Rows are points. Any point is a mix of the corners, with weights that add up to 1. It lies inside the corners' shape when no weight is negative. Say inside or outside, and name the corners with a negative weight.

Corners:
(1): [-42 -15]
(2): [58 19]
(3): [ 8 -9]
Points:
[-16  -7] => inside
[-32 -18] => outside (2)
[46  8] => outside (1)
[ 8 -8] => inside

Corners:
(1): [ -2  -8  19  21 -34  35]
(2): [ 26 -44 -13 -13 -35  45]
(3): [  9 -13   3  -1  26 -29]
(4): [ 6 18 22 -7  3 22]
(5): [-23 -11  19 -23  -3   7]
(6): [  4   9 -20  30  22 -21]
(7): [ -9  33   7 -10  25 -60]
Points:
[-1  4  8 -2 -6  7] => outside (3)
[ 11 -15  -8   4  -9  13] => inside
[-8 -4 13  8 -1  5] => outside (2, 7)
[ -3   3   6 -12   1   2] => outside (1, 3)
[  5  -5  -4  -2  10 -12] => outside (1)
[  6 -15  -1  -7   6   5] => outside (1, 7)
[-10  -7  15 -14  -3  10] => inside

Corners:
(1): [ 14 -15  14  13 -50 -38  -6  10  -1  -4  19]
(2): [ 33  41   4 -13  19  33  -2  13   3  25  -3]
(3): [ -3 -23  -4   2 -10  -3  -6   6  10  34 -18]
(4): [-27 -10   7   1  -5   8   4 -24   1 -20  26]
(5): [-10   2   5   0 -53 -17 -14   6  19 -23  -1]
(6): [ 23 -17 -22 -12 -60 -40  -9 -17   4 -40  13]
(7): [ 21   8  10 -24  42  18   8  27  34  23 -16]
(8): [ 23  41  12  -5  39   7   3   8  43  16 -18]
(9): [ -7  -3 -26  13  32  11  22 -16  -2   1 -45]
(10): [-17 -44  18  12  27  18  -7  -1  12   8  -7]
(11): [-15   1  -1 -18  -2  -7 -24  -7   7 -22   7]
(12): [ -2  11  11 -18  16   7  21 -33   5  13 -22]
Points:
[ -5 -15  -2  -2 -15 -12  -6 -12   7 -13  -2] => outside (2, 7)
[-6 -9  2 -2 -4 -4  2 -8 11 -3 -4] => outside (2)
[  6  18  -2  -8 -10  -5   3 -16   6 -12  -2] => outside (3, 7, 10)
[-16 -23  -2  -1 -23 -15  -9 -14   0 -17   1] => outside (2, 7, 8)

Corners:
(1): [-23   4 -11  20  -7   1 -15   3  27   2 -19  18  41   4 -24  19 -33  10]
(2): [-36  -1 -15 -16 -54 -33  15 -15   1 -20 -15   1  27 -19  -8 -11  34   2]
(3): [ -6  -7 -34 -31   4   6  -1  28  23  17 -17  17   2  -6 -17  -4   7  -3]
(4): [-23  19 -21  16 -17  -1  15 -20  11  -5   5   4  31  12 -13  -5  15  -4]
(5): [-18  -8   3 -16 -26   1  -5  -3  49   5 -20  15  14   0  33   3 -26  17]
(6): [  2  -4 -13   8  53  -2 -15   6  25  -3 -14  17  13 -14  10  -8 -12 -20]
(7): [-17 -20  31   5 -13  16  21 -17  -2   5  11 -18  21 -15   9 -16 -21  -5]
(8): [-12   3 -10 -20  -3  -7 -32  34  11   9 -12  -4   0   4 -32 -33 -13   8]
(9): [ 14 -16  20  -8  33 -10   2 -14 -46  34  37 -25 -10  23  11 -18  -7 -12]
(10): [ 18   1   8  -1  34  25   9  18  -7 -29 -12  27  20 -19   3   9  -1   0]
(11): [-11  35  -2  -9  14  26  -7   0  28   5   2  -3  21 -14  -8  24  -2  10]
(12): [-14   6  30  20 -14  -7   8 -23 -10  15  18 -14 -11   3  29   0   5 -14]
(13): [ -4 -16  -2   9   4  -7   6   6  23  15  12  -6  25  11 -32   2  -4   9]
(14): [ 31 -30  19   3  29   1 -15  31  20   1  -7  40  30 -48 -23 -37 -35   4]
(15): [ 27 -18 -17 -14   2 -14 -24  19  -7   8  -7  -5 -14 -12  11  -7   4  11]
(16): [ -6 -24   1 -25  -5  10 -19 -10 -19  19   1 -23 -24  23 -25 -17   9   0]
(17): [  1 -18  36  16   5  20  23  13 -33   9  20   4  14 -39  14 -31  14  20]
(18): [ 11  10  19   7  60  27 -18   0 -22  -5  30   6 -19 -12   5  11 -25   8]
(19): [-32  15 -10  11 -16   0  10   0  25   7 -33  -1  16  16 -24 -21 -22  32]
Points:
[ -6  -5   3  -7   0   6  -3   5   6   5  -2   3  12  -4  -7  -7 -10   9] => outside (6, 12)
[ -5  -4  -1  -2   7   8  -2   8   4  -2  -4   4  14 -13 -15 -10  -4   7] => outside (5, 9, 12)
[-14   5   2  12   8   7   4   4  17   2   2   8  24 -17 -14  -8  -8   2] => outside (5, 9, 10, 15, 16)
